Each row is a point. The points of each table are mixes of a few directions, plus a little noise. How many directions does each table use, and how many do they share? Where both have some left over, give the other angles between the two spaces (their principal angles), to ten degrees, smallest first.
In the rows, 128 means zero.

First, 6 rows:
[[238 143 150]
 [146 131 132]
 [135 129 129]
 [ 56 118 114]
 [ 55 118 114]
 [138 130 130]]
Second:
[[120 122  63]
 [109 149 131]
 [106 134  54]
 [168 104 216]
 [116 141 125]
 [158 112 200]
 [118 134 106]]
Directions: first 1, second 2, shared 0; angles 50

First, 8 rows:
[[ 88  73  74 143]
 [118 142 185  55]
 [120 117 116 133]
 [ 86  74  81 133]
 [112 131 170  64]
 [164 162 137 156]
 [181 177 139 174]
 [155 148 121 165]]
Second (5 x 4):
[[170 112  99 128]
 [193 112 149 111]
 [162 122 160 126]
 [ 65 140  89 181]
 [ 50 155 142  93]]
Directions: first 2, second 3, shared 1; angles 50

First:
[[128 128 133 122 128 128]
 [139 128  55 220 133 121]
 [132 128 107 153 129 127]
 [124 128 151 100 127 131]
 [133 128  99 165 130 125]
 [113 129 224   7 122 138]]
Second, 9 rows:
[[106 128 167  72 136 151]
 [138 125 162 107  78 108]
 [157 127  88 193 105  95]
 [125 129 156  89 138 130]
 [ 82 125 111 143 120 183]
 [149 127 133 137  99 101]
 [ 63 126 142  94 138 205]
 [150 136  66 173 225 116]
 [182 129 127 146 113  63]]
Directions: first 1, second 3, shared 1

First, 8 rows:
[[ 76 105 151 118  98  77 127 140]
 [115 109 148 136 123  78 110 178]
 [202 196 101  82 102 202 116 114]
 [116 194 181 144 152 179 125 162]
 [107 196 168 138 151 204 144 116]
 [141  54  96 135 122  45 112 150]
 [119  77  90 144 147 119 155  66]
 [149  96  89 126 129 119 134  97]]
Second (7 x 8):
[[ 18  76 156 170 189 139 174  51]
 [131 161 134 102 106 157 127 119]
 [ 58  92 134  81 146 172 131  46]
 [162 164 129 140 109 122 128 163]
 [189 141 107 101  99 115  96 169]
 [167 117 111 131 123  99 109 164]
 [170 145 125 171 123  92 131 184]]
Directions: first 4, second 3, shared 2; angles 50

First, 10 rows:
[[144 127 138  97 117 120 140 139 117]
 [144 126 140 125 115 114 140 126 115]
 [121 132 121  83 138 145 123 150 138]
 [202 122 178   7  76  84 185 168  75]
 [ 81 130  98 229 159 149  92  91 159]
 [148 122 146 178 107  97 143 101 106]
 [ 55 134  79 243 179 171  72  90 181]
 [130 133 125  32 134 148 130 171 135]
 [136 129 132  92 124 129 134 143 124]
 [118 126 124 193 131 122 120 100 130]]
Second, 8 rows:
[[111 112 132 161 143 142 143 126 122]
 [ 89 192 126  81 125 141 110  96 114]
 [120 125 143 132 121 138 140  99 115]
 [103 126 207 155 202 127 106 167  26]
 [172 141 107  96 153  80  72 232 142]
 [153  82  75 163  97 131 159 129 203]
 [147 109  73 133  85 131 151 111 201]
 [128 137 161 104  97 136 142  63 103]]
Directions: first 2, second 4, shared 0; angles 30, 50

First (8 x 11):
[[119 109 160 202 124 129 108  88 106 135 137]
 [116 128  96 156 119 125 134 162 122 148 131]
 [144 119 160 144 135 133 129 131 107 115 140]
 [106 120 142 156 120 134 103  66 132 143 125]
 [151 134 134  74 133 166 153 205  99 131 166]
 [127 163  15  55 128  70 168 205 192 114  72]
 [ 86 129 147 103 111 172  85  27 144 170 137]
 [175 121 170 134 154  93 144 137 120  67 114]]
Second (11 x 11):
[[138 152 124 145 109 159 119 187  65 107 140]
 [112 131 135  89 138 134 121 130 146 170 126]
 [ 96  68 139 144 164  59 143   7 246 195 112]
 [154 153 120 109 115 146 129 161  92  73 129]
 [ 92  86 140 139 154  89 132  58 205 208 120]
 [ 85 125 143  88 144 138 112 134 158 230 129]
 [171 130 112 151 116 113 147 110 113  22 122]
 [135 136 124 176 111 146 123 167  75 108 141]
 [151 142 120 134 116 138 132 148  95  73 130]
 [144 135 123 146 118 132 131 140 105  92 131]
 [130 151 129  88 123 154 120 167 106 130 129]]
Directions: first 4, second 3, shared 1; angles 30, 50

First, 11 rows:
[[118 157  95 101 164 125 145  62 190 113 108 147]
 [144  84 179 169  73 132 101 230  31 151 159  98]
 [112 176  73  82 189 123 157  19 233 103  94 160]
 [130 121 136 134 119 129 124 143 114 131 133 124]
 [118 158  93 100 167 125 146  58 195 112 107 149]
 [134 111 148 143 106 129 117 167  90 137 139 116]
 [127 132 123 124 133 127 130 119 136 126 126 131]
 [118 156  96 101 164 126 145  63 189 114 108 147]
 [127 130 126 126 130 127 129 124 132 127 127 129]
 [145  76 188 178  61 133  96 249  13 155 165  91]
 [136 107 152 148 100 130 116 177  82 138 143 114]]
Second:
[[136 104 146 133 124 145 120 173 106 142 128 103]
 [123 142 120 131 121 113 131 104 131 119 133 146]
 [139  98 139 115 153 165 125 174 134 148 110  87]
 [121 146 110 116 143 121 137  89 158 118 121 143]
 [121 147 134 161  74  83 121 113  81 112 163 167]
 [148  71 181 160  88 151 101 247  41 160 148  78]
 [127 132 108  96 176 151 141 103 185 130  98 116]
 [104 194 113 175  45  31 128  37  84  81 185 229]
 [120 151 100 103 163 129 143  73 184 117 108 142]
 [140  94 128  90 192 190 133 167 175 154  85  69]]
Directions: first 1, second 2, shared 1

First (8 x 14):
[[130 114 115 118 121 164 122 100 153 116 107 124 106 126]
 [125 146 148 140 144  61 139 178  84 146 147 144 167 130]
 [131 102 107 103 132 146 122 107 147 109  61 151 110 120]
 [126 128 134 122 150  65 135 169  93 135  98 164 158 125]
 [130 124 122 129 115 169 122 100 152 122 138 109 107 130]
 [129 128 125 132 115 165 124 104 149 124 147 106 110 130]
 [123 172 163 172 116 115 137 153 106 157 249  80 151 142]
 [130 109 112 110 131 140 123 113 141 115  78 146 115 122]]
Second, 10 rows:
[[149 168 128 106 148  80 114  62 155 114 146 133 105 191]
 [115 103 131 136 118 172 156 134 121 128 107 107 153 105]
 [135 145 122 136 120 119  89 143 138 135 173 137  90 127]
 [143 146 121 108 139 105 113  83 152 115 124 138 104 163]
 [119  90 113 119 125 154 130 151 124 122  65 149 129  91]
 [132 121 118 115 129 138 123 106 144 117 105 134 114 132]
 [105  88 132 152 108 183 153 184 102 141 111 112 160  70]
 [134 146 130 130 136  80 106 156 115 137 150 152 120 133]
 [141 166 141 115 153  69 137  84 130 122 143 128 139 183]
 [106 107 143 164 104 181 157 177 101 148 154  91 164  84]]
Directions: first 2, second 4, shared 2

First, 8 rows:
[[141 160 111 109 108 143 144 127  88 128 119 127 112 122 126 109 118 104
   74 131]
 [ 67 112 162 183 220 122 100 140 211 194 147 199 194 127 144 156 164  91
  246 153]
 [202 115 116  89 133 125 132 118 170 169 151 122 137  77 116 169 176 110
  179  85]
 [222 125  92  91  60 159 145  97  95 115 113  88 110  92 105 163 127  93
   44  62]
 [ 75 118 149 166 151 122 114 137 141 121 124 143 142 156 138 122 115 140
  148 153]
 [ 59 162 137 135 136 116 134 152  83 100 121 135 104 169 144  63  96 160
  104 190]
 [129 113 118 147  56 148 129 109  66  51  91  82 102 162 118 126  70 148
   12 109]
 [129 119 141 103 160  91 127 147 170 146 161 126 123 121 134 118 160 178
  217 143]]
Second:
[[210 115  96  74  13 129 150 107  53  37 109  29  57 133 104 119  89 195
    7  79]
 [130  73 140 153  90 118 113 115 134  68 117  82 121 156 121 153 101 185
  110 101]
 [169 108 119  96  63 113 137 121  94  63 123  59  81 139 117 119 106 200
   80 104]
 [ 92 108 147 170 162 128 110 129 165 143 128 155 162 139 135 149 131 115
  167 134]
 [111 186 118 126 185 153 137 137 134 210 134 202 161  97 138 117 158  28
  150 155]
 [117 176 125  95 176 116 141 153 135 183 152 166 127 107 140  90 162 109
  182 168]
 [112 139 128 151 155 148 123 125 140 162 123 166 158 120 131 141 135  73
  133 132]
 [ 85 120 149 158 178 118 113 139 171 157 139 164 159 134 139 135 143 120
  195 149]]
Directions: first 4, second 3, shared 3

First:
[[154 177 101 127 110 125  96 126 113  98 169 118 133 147 148 157 110 132
  116 127 140 132 149 157]
 [140 180 100 133 181 147 120 177 166  86 140 124 136 152 134 153 119  86
  115 139 134 133 107 157]
 [120 101 152 127  67  92 161 104  75 176 143 153 135 120 105 104 123 163
  118  89 134 119 138 111]
 [126 125 127 105 108 132  81 101 103 117 148  76 100 115 148 183 139 169
  149 118 133 132 138 126]
 [119 120 132 129 146 139 132 139 147 131 113 124 116 120 129 141 142 126
  126 137 118 126 106 126]
 [117  87 158 155  81 105 183 110 115 192 101 190 137 112 108  81 139 142
   96 126 111 115 121 110]
 [124  88 140 154 159 144 165 119 180 140  57 178 154 124 118  28 128  78
  136 183 105 129 142 103]
 [116  95 143 126 122 136 121 107 133 144 103 116 110 106 135 134 148 147
  140 142 114 126 122 110]
 [136 182 101  95 175 134  97 169 120  67 181  72 131 156 124 172 102 111
  157  91 164 142 129 150]]
Second:
[[142 151 121 104 143 141 145 140 143 120 133 130 122 140 120 170 111 111
  113 133 131 125 107 133]
 [112 101 136 156 111 113 109 115 110 137 122 126 134 114 137  79 147 147
  146 122 125 132 152 122]
 [122 118 131 138 122 123 121 123 122 131 126 127 130 123 131 111 135 135
  134 126 127 129 137 126]
 [131 133 127 123 131 131 131 130 131 127 129 128 127 130 126 136 125 125
  125 129 129 127 124 129]
 [ 92  68 145 191  89  95  85  98  88 148 114 123 142  96 148  18 171 171
  167 115 121 136 182 114]
 [ 92  68 145 191  89  95  85  98  88 148 114 123 142  96 148  19 171 171
  167 115 121 136 182 114]
 [148 162 118  93 150 146 152 145 150 117 136 131 120 146 117 189 104 104
  106 135 132 124  98 136]
 [160 182 113  72 163 157 166 155 163 110 140 132 115 156 110 226  90  90
   93 139 134 121  80 140]
 [167 194 109  59 171 164 176 161 172 106 143 133 112 163 106 249  81  81
   85 142 135 119  69 143]
 [128 129 128 127 129 128 129 128 129 128 128 128 128 128 128 129 127 127
  127 128 128 128 127 128]
 [113 103 135 154 112 114 110 115 111 136 122 126 134 115 137  82 146 146
  145 123 125 131 151 122]]
Directions: first 5, second 1, shared 0; angles 40

First:
[[112 156 111 115 145  95 127 147 169 163 168 136 141 113 119 140 102 151
  175 120 168  96 142  94 107  98 123 126 119 158 165 155]
 [ 82 179 197 104 124 109 129 155  90 103 182 102 142 119 107 152 148 133
  160  84 207 142 181 111  83  82 116 128 119 171 156 143]
 [125  95 168 144 143 180 121  65 128 109 154  81  72 225 215 103 208 129
   96 127 128 122 133 179 184 208 152  91  99 129 128 173]
 [132 163 127 146 188 126 137 133 149 130 108 141 121  68 161 137 124 147
  125 141 108 118  49 154 181 180 147 105 234 121  24  62]
 [149 177 169 163 114  77 101 143 103 130 105 141 208  12  82 173 118 108
  142 151 114 172 108 103 118 100 125 138 200 116  71  40]
 [ 92  34 103 113  88 132 110  93  81 114  99 133 111 124  90 134  89 125
   47 114  74 129 164 108  88  70 100 165  75 131 164 110]
 [185 154  94 113 126 184 181 173 153 115 111 135  98 224 154  68 155 108
  170 137 147 133 108 176 154 189 146 116 105  88 136 195]
 [147  64  55 126  95 121 119 115 152 161 100 155 132 138  99 117  79 122
  108 150  78 110 139 100 108  96 114 156  71 110 180 146]]
Second:
[[221 178 130 134 134 173 113 127 140 109 117 121 138 129  73  54 160  53
  134 121  91 151 166 129  83 103 142 130 111 126 173 186]
 [ 82 111 109 130 140 152  92  71  94 142 203 106 130 130 122 130  94 152
   40  97  98  86 124 185 139 146 126  99 165 150 152 137]
 [ 75 137  88  73  57 151 227 240  55 106 136 150 128 238 140 145  82 173
  159 114 221 141  89 213 159 188 111 130 127  66 117 141]
 [ 71  77 126  94 182 168 141 100 121  90 117 113  32 149 161 105 134 151
   69  83 112  96 133 135 126 124 126 129 120 167 108 129]
 [123 108 175 179 142  21  88  99 201 176  88 139 162  31 172 210 153 152
  194 191 134 137 116  18 149 103 130 143 127 145  77  46]
 [187 148 142 131 129 125 139 154 159 114  73 138 124 118 116 103 162  88
  180 145 127 160 145  83 104 102 133 149  97 119 125 136]
 [175  96  99 125 110 138 127 132 134 117  61 149 123 111  83  97 117  87
  117 140  75 148 148  91  89  80 120 164  87 111 145 127]
 [ 65 139 182 142 189 103 105  84 153 141 185  96 104 109 201 169 162 179
  131 115 165  93 114 125 169 160 141  91 170 179  90 107]
 [164 193 166 168 131  98  93 114 154 160 174 114 193  96 128 145 156 115
  172 151 148 136 129 122 140 142 143 102 158 133 136 135]
 [116  95  63 104  65 151 153 157  69 127 124 150 146 167  84 123  62 132
   82 122 111 130 117 177 120 130 108 144 118  85 157 133]]
Directions: first 6, second 5, shared 3; angles 70, 90

First (10 x 32):
[[152 149 121  14 169 126  74  64 155 102 106 107 181 101  71  86 138  80
  158 115  88  92 114  90 186 147 101 144 129 128 142 109]
 [145 157 122 137 226  85 110 156 100 124  89 157  73  91 145  67  86 185
   81 136 132 173 130 154 103 160 111 154 179 135  79 106]
 [140 136 128 111 117 148 115 118 145 135 135 104 146 139 105 133 121 126
  141 132 109 109 130 112 133 127 111 124 122 130 132 128]
 [126 123 128  99 110 136 123 104 139 120 133 119 155 130 112 134 146  98
  147 121 120 109 124 114 149 125 130 126 114 125 144 130]
 [154 155 126 125 169 133 103 140 132 141 117 112 111 126 111 103  85 169
  114 142 107 132 133 126 110 142  95 135 153 138 102 119]
 [148 135 130  93  89 175 105 101 167 142 150  76 173 156  80 149 120 111
  165 134  91  81 130  91 145 117  99 115 106 132 146 133]
 [107 106 132 165  87 130 158 141 119 132 142 140 123 141 152 158 149 119
  128 126 151 134 130 140 118 112 154 118 113 123 139 141]
 [ 98 105 134 223  97 116 181 181  96 141 141 162  80 141 190 161 135 157
   99 133 176 167 136 168  85 113 164 119 128 125 119 143]
 [125 122 125  64 113 132 113  81 146 107 127 119 176 120 101 127 162  70
  160 111 115  99 117 104 174 126 134 129 107 122 157 126]
 [ 84  96 134 249  99 100 197 196  80 140 140 181  62 138 213 162 140 164
   86 131 194 184 137 183  74 113 180 120 131 123 116 144]]
Second, 10 rows:
[[116 116 153 125 142 133 137 107 161 161 147 134 123 171 148 136 117 120
  124 155 110 141  88 141  95 150 117 152 122 133 137 154]
 [129 150 136 107 133  95 148 122 140 134 124 160 111 126 136 115 139 116
  112 125 111 123  97 109 169 165 141 123 148 147 160 131]
 [123 112 146 117 136 135 133 102 153 158 140 143 114 166 150 147 109 125
  125 149 109 120  93 137 109 155 130 138 126 136 146 147]
 [135 110 125 158 115 133 114 156 131 180 130 162  92 155 139 134  72 141
  111 155 106 121 138 125 131 163 141 116 166 151 169 132]
 [122 124 132 104 145 130 119 104 118 103 114 127 124 133 136 159 151 136
  132 116 136 105 106 132 126 111 117 138 102  95  93 122]
 [160 125  99 130 106 153 119 139  90 112 113 127  97 103 128 156  97 181
  126 106 141  79 171 125 143 123 166  79 139 137 125 100]
 [106  69 109 121 129 133  39 137  87 124  87 166 129 145 118 180 125  96
  142 131 129  87 147 118 161 100 100 151 113  47 107 103]
 [123 109 146 125 128 141 134 108 161 167 148 136 122 167 145 134 103 120
  129 154 108 132 103 140 102 157 133 136 132 149 158 153]
 [133 126 119 115 103 142 139 115 138 119 143 102 169 104 108  99 137  98
  151 117 134 137 155 126 134 121 151 114 125 157 158 131]
 [132 240 117 177 144  89 195 192 100  25 133  22 200  13  76  20 230 151
  127  71 198 234 182 123 111  37  81 132 108 127  28 104]]
Directions: first 3, second 6, shared 1; angles 50, 90

First (8 x 32):
[[130 140 154 105 135 135  95 133 108 159 119 137 133 126 123 154 158 127
  140 147  94  87 128 156 111 133 167 132 119 123 112 131]
 [120 132 138 132 118 119 116 122 133 137 105 113 114 147 136 127 127 113
  133 123 127 140 133 127 116 133 116 107 141 143 110 123]
 [125 146 179  88 159 163  87 141 128 137 132 111 126 135 121 168 189 160
  166 116 104  81  98 145 107 132 136 135 124 153 122 149]
 [116 141 116 151 120 113 133 120 133 113 148 133 103 109 159 106 117 147
  109 139 137 146 147 134 111 123 142 145 111 112 145 146]
 [150 172 137 106 148 149 116 132 128 136 120 115  92 138 142 154 170 149
  119 142 122 111 115 152 101 107 185 133 141 114 142 123]
 [138 131  64 164 122 116 155 120 139 103 148 135  93 107 159  74  85 121
   68 124 127 186 139 129 147 129 122 141  85 118 127 134]
 [111  83 120 151 103 103 161 123 130 114 133 141 175 124 105 111  83 111
  144 122 163 144 144  90 156 134  78 121 149 125 140 119]
 [134  79 118 127 118 125 160 133 126 126 118 138 189 138  79 130  95  96
  146 114 150 130 120  91 176 135  78 111 154 134 125 100]]
Second:
[[127 126 126 127 127 129 129 127 129 129 129 128 129 129 128 129 128 127
  128 130 129 128 127 129 127 128 128 129 129 128 130 128]
 [127 127 127 127 127 129 128 127 129 129 129 128 128 129 128 129 128 128
  128 129 129 128 127 128 127 128 128 128 129 128 130 128]
 [109 103 104 119 109 149 136 113 137 138 140 135 135 145 130 140 129 120
  125 151 142 121 114 136 112 131 128 135 142 132 158 135]
 [206 230 224 164 204  43  96 189  91  86  81 102  99  59 120  82 123 160
  140  37  72 156 185  96 194 116 129  98  72 112   7  99]
 [138 141 141 133 138 117 124 136 123 122 122 125 124 119 127 122 127 132
  130 116 121 132 136 124 137 126 128 124 121 126 112 124]
 [ 91  79  82 111  92 168 143  99 146 148 150 141 142 161 132 150 131 113
  122 171 155 115 101 143  97 134 128 142 155 136 186 142]
 [124 123 123 126 124 132 130 125 130 130 130 129 130 132 128 130 128 126
  127 133 131 127 125 130 125 129 128 130 131 129 134 129]
 [122 120 121 125 122 134 130 123 131 131 132 130 130 133 129 131 128 126
  127 135 132 126 124 130 123 129 128 130 132 129 137 130]
 [162 172 170 144 161  91 114 154 112 110 108 117 115  98 124 108 126 142
  133  89 104 140 153 114 157 123 128 115 104 121  76 116]
 [102  94  96 116 103 156 139 108 140 142 144 137 138 151 131 144 130 117
  124 158 147 119 109 139 106 132 128 138 147 133 168 138]
 [101  93  95 116 102 157 139 107 141 142 144 137 138 152 131 144 130 117
  124 159 147 118 108 139 105 132 128 138 147 134 170 138]]
Directions: first 6, second 1, shared 0; angles 70

First (9 x 32):
[[142 135 147 133 123 133  96 125 128 122 152 153 139 117 117 120 123 120
  120 143 143 121 132 100 113 150 171 148 142 121 117 140]
 [112 145 150 172 246 137 136  72  91 157   7 102 191 139 138 125 120 196
  159 231 105 105 150 175 211 122  69 194 151 157  72 183]
 [104 103 148 114 104  98  75 121 167 119 161 137 113 111 130 143 140 127
  126  94 163 141 124 106 114  91 107 111  81 127 187 104]
 [100 110 118 122 127  99 150 105 178  95 142 137 134 125 152 163 200 129
  127  98 103 165 104 133 156  68  90  86  92 143 164 121]
 [167 141 108 111  73 148 139 178  97 132 176 133  90 134 104 103  81  92
  111  96 142 108 135 108  70 187 194 124 159  96 113 109]
 [161 201 130 106 136 129 160 143 176 101 165 139 137  97 167  97 110 184
  142 141  93 122 117 141 152 139 148 170 131 155 110 123]
 [155 113 119 135 115 107 119 120 106  93 177 169 114 141  93 145 145  96
   98  98 155 109 142  75  99 164 202 127 148  82 120 128]
 [112 121 116 132  55 227 160 167 133 164 121 119 160 128 146 108 173  39
  120 156  62 202  70 153  95 121 140  58 167 175  97 162]
 [ 99  83 116 128 172  74 119 120  74 168  51  63  73 161 105 147  61 172
  147  94 186  79 179 160 140 110  28 135  83  93 175  86]]
Second:
[[107  73 181 170  94 121 174 109 137 106 135 130 160 134 140 149  90 157
  132  90 204 125 161  98 184 142 108 135 142  98 133 153]
 [136 143  54 119 133 138  99  88 140  49 190  97 132  72 191 146 182 101
   75 113  66 103  74 212  50  80 156 119 115 200  54 152]
 [150 213  92  71 190 118  64 153 101 209  84 146  80 153  70 107 133  97
  126 158 108 156 121 157  86 138 125 126 135 147 143  84]
 [136 149  79 113 141 132 100 106 131  94 158 114 124  98 157 138 159 108
   92 121  93 119  96 185  74 102 144 123 123 175  84 137]
 [120  54 166 165  73 153 194 159 152  93 139 116 151 126 149 107 139 157
  184 163  77 102 129  44 177 131 144 124 104  76 167 138]
 [116  99 150 152 111 123 149 106 133 102 142 126 150 122 148 146 111 140
  116  95 173 124 142 128 150 130 116 134 136 124 115 149]
 [122  97 176 139 106 135 166 171 131 162  96 139 129 159  97 103 111 152
  187 163 119 131 152  44 183 153 124 129 120  69 188 112]
 [132 113 142 127 115 143 149 171 133 145 112 130 120 141 110  97 141 138
  176 177  74 123 125  69 147 137 141 123 112  92 171 111]
 [133 211 114  93 192  89  59  91  94 191  98 153 106 148  86 157  87 104
   64  72 237 168 151 212  99 142  92 137 167 171  97 114]]
Directions: first 6, second 3, shared 0; angles 50, 70, 90

First (11 x 32):
[[115 109 127  85 151 156 115 115  96  98 139 153 122 136 103 138 146 118
   80 113 139 101 138 157  94 148 112 109 100 142 140 144]
 [115 138 117  79 154 155 138 130  99  89  86 114  70 100 143 137 173 115
  119 171 112 134  99 153  74  80  99 128 108 130 144 115]
 [136 134 138 169 139 107 119 135 115 159 123 155 122 122 140 124 137 135
  151 120 122 152 107 129 132 104 131 153 106 125 124 121]
 [114 124 113  77 163 148 128 119  74 110 108 138 142 125 123 140 176 109
   80 132 139 136 137 161  84 118 127 143 116  98 157 119]
 [175 152 167 204  34  90 124 145 183 207 123  66 140 122 142 116  51 122
  249 161  84 115 182  97 195 129 147 139 168 160  70 106]
 [141 116 150 120  98 133 114 127 108 162 137 131 145 139 111 132 112 112
  134 124 117  97 179 155 126 156 126 131 117 158 106 126]
 [119 129 122 116 178 139 105 110  84 100 123 156 137 123 110 138 163 115
   97 113 142 133 126 143  99 116 130 126 100 100 159 137]
 [122 110 131 129 133 129 125 128 127 132 152 160 133 144 119 126 124 140
  103 100 140 120 121 134 130 152 124 123 114 144 124 142]
 [134 147 126 173 117 113 132 130 192 106 134  98 105 117 137 118  92 146
  175 138 123 133  99  75 167 115 132 100 155 128 121 139]
 [129 140 113 152 116 112 141 128 178 117 137  96 155 132 134 119 101 141
  143 127 140 142 124  81 170 136 152 117 176  98 133 131]
 [108 108 105 104 126 127 165 141 150 128 146 142 138 148 146 120 133 156
   79 110 150 145  96 123 136 154 128 137 148 125 129 128]]
Second, 9 rows:
[[121 128 102 122 128 123 126 116 154  78 138 140 147 156 138 111 138 157
  103  76 166 132 106  82 124 126 146 114 156  89 143 153]
 [124 130  98 134 133 120 130 106 191  51 134 125 150 138 144  97 132 174
  106  70 181 146  85  49 122 112 155 118 181  62 162 153]
 [139 112 147 102 116 137  90 115  60 148 131 172 155 158 108 132 152 110
  107  85 134  95 183 170  86 142 128 143  90 138 118 136]
 [127 126 139 135 150 137 143 132 137 140 118 107 106  83 124 134 120 117
  137 178 109 141 114 146 130 121 115 137 121 143 140 107]
 [117 132 135 119 133 134 140 153  87 178 131 129 101 131 120 159 127  97
  136 178  87 120 141 182 150 146 103 119  92 180  99 115]
 [142 116 140 138 144 135 122 105 159  99 114 115 136  80 125 106 125 141
  125 125 148 142 116 107  95 106 138 152 145  96 167 118]
 [118 117 122 107 153 141 126 121 112 109 132 146 129 126 118 131 145 128
   94 118 140 127 121 140 108 134 123 126 115 122 145 134]
 [131 143 123 134  86 110 124 145 111 160 137 135 135 180 137 136 122 123
  153 112 114 111 154 128 160 142 132 113 127 148  84 139]
 [134 148 145 161 109 117 152 158 141 189 117  83  93  98 137 144  94 106
  192 210  73 138 130 148 176 124 112 130 126 174  96  98]]
Directions: first 6, second 4, shared 2; angles 50, 60
